Each row of a before or after table is a point. The points were changed in one or more steps. Then noise was added and the rows were shuffled. The steps act on columns, c1 being the first. Write out the steps. A step turns or swaps two columns, mirrors them in a line or flattens them onto one, adds a multiple of one to another, or multiplies or shifts one. Angles are multiples of 10 degrees, from the lower column toward the higher: turns from -170 to 170, lines from 10 to 170 but not 90. Use the fewest steps. Two steps may share a column if one is a turn and the other turns, adds or multiplies; they go together, in the order done. Otherwise the lowest column goes first.
(in the rows, 128 means zero)

Before, 14 rows:
[[101 103]
 [139  94]
 [117  96]
 [125 149]
 [170 104]
 [103 101]
 [152 153]
 [107 119]
 [158 140]
 [126  86]
 [144 133]
 [110 148]
 [104 121]
 [113  85]]
After, 14 rows:
[[ 99 147]
 [ 51 161]
 [ 42  87]
 [114  91]
 [ 79  74]
 [ 93 165]
 [ 45  84]
 [ 56  76]
 [ 82 138]
 [ 46 112]
 [ 67  62]
 [ 53  58]
 [ 65 163]
 [ 44 118]]
Steps: shift c1 by -60; multiply c2 by 1.6

Before (12 x 8):
[[126 137 153 111 168 131 152 162]
 [165 156 112 151 133 148 127 156]
 [112 118 151 125 153 129 114 118]
 [ 93 173 165 137 159 165 131 142]
 [ 81 139 104 134 150 148 122 143]
 [114 155 141 137 152 104 135  95]
 [111 152 121 104 145 110 114  96]
 [137 136 134 150 119 156 144 125]
 [116 139 119  87 174 125 133 108]
 [128 147 127 118 125 139 135 157]
 [138 124 116 138 141 162 121 173]
 [102 141 107 102 175 128 130 117]]
After (12 x 8):
[[147 145 135 121  95 151 124 126]
 [104 135 107 219 239 137 115 118]
 [150 120 115 162 145 156 130 174]
 [ 89 127 105 183 167 162 117 143]
 [128 153 153 208 217 131 128 162]
 [106 143 141 189 167 110 107  94]
 [132 141 128 116 129 141 113 157]
 [115 137 119 208 248 128 121 107]
 [107 144 164 205 179 176  87 141]
 [113 111 151 184 178 135 133 118]
 [170 136 112 154 121 135 102 156]
 [107 124 121 152 181 117 100  95]]
Steps: turn c1 and c6 by -20 degrees; turn c2 and c7 by -70 degrees; multiply c5 by 3; turn c4 and c5 by -50 degrees

Before, 10 rows:
[[107  95 129  54 163 112  95 149 134 117 152 123]
 [129 113 127 167 125 151 172 134 110 111 103 140]
 [205 148 102 186  78 173 117 105  97  89 127 143]
 [122 123 129 148 145 173 120 181 156 141  86 144]
 [140  82 130 112 109 120 109 190 135 164 150 128]
 [ 92  94 133  89 155 116  84 163 113 164 160 175]
 [100 133 122 180  76 161 116 112 123  95 101 126]
 [104 120 109 103 161  98  99 141 140 172 163 120]
 [124 123  65 131 100 156 155 132 130 108  69 157]
 [134 124 115 174 113 129 142 168 168  98 100 172]]
After:
[[114 122  92 104 151 160 112 111 137 143 108  89]
 [103  80 144 141 135 124 148 103 137  61 117 134]
 [125 106 131 104 125 150  73 121 118 147 120 114]
 [168 124  75 137 118 100 164 149 146  81 128 143]
 [ 38 143 149 165 121 171  84 120  94 173 111 118]
 [113 132 131 136 133 133  80  78 163 122  97  95]
 [120 130 171 168 184 163  87 121 129 159 143 118]
 [162 100  90 121 115 111 204 100 140 123 125 140]
 [178 100 107 140 131 117 185 126 121  82  78 116]
 [152 130 111 145 118 181 115  96 157  81 127 104]]
Steps: add -1 times c5 to c3; turn c1 and c5 by -140 degrees; turn c2 and c9 by -10 degrees; mirror c4 and c7 in the line at 150 degrees; turn c8 and c10 by -140 degrees; multiply c11 by 0.4; turn c11 and c12 by 120 degrees
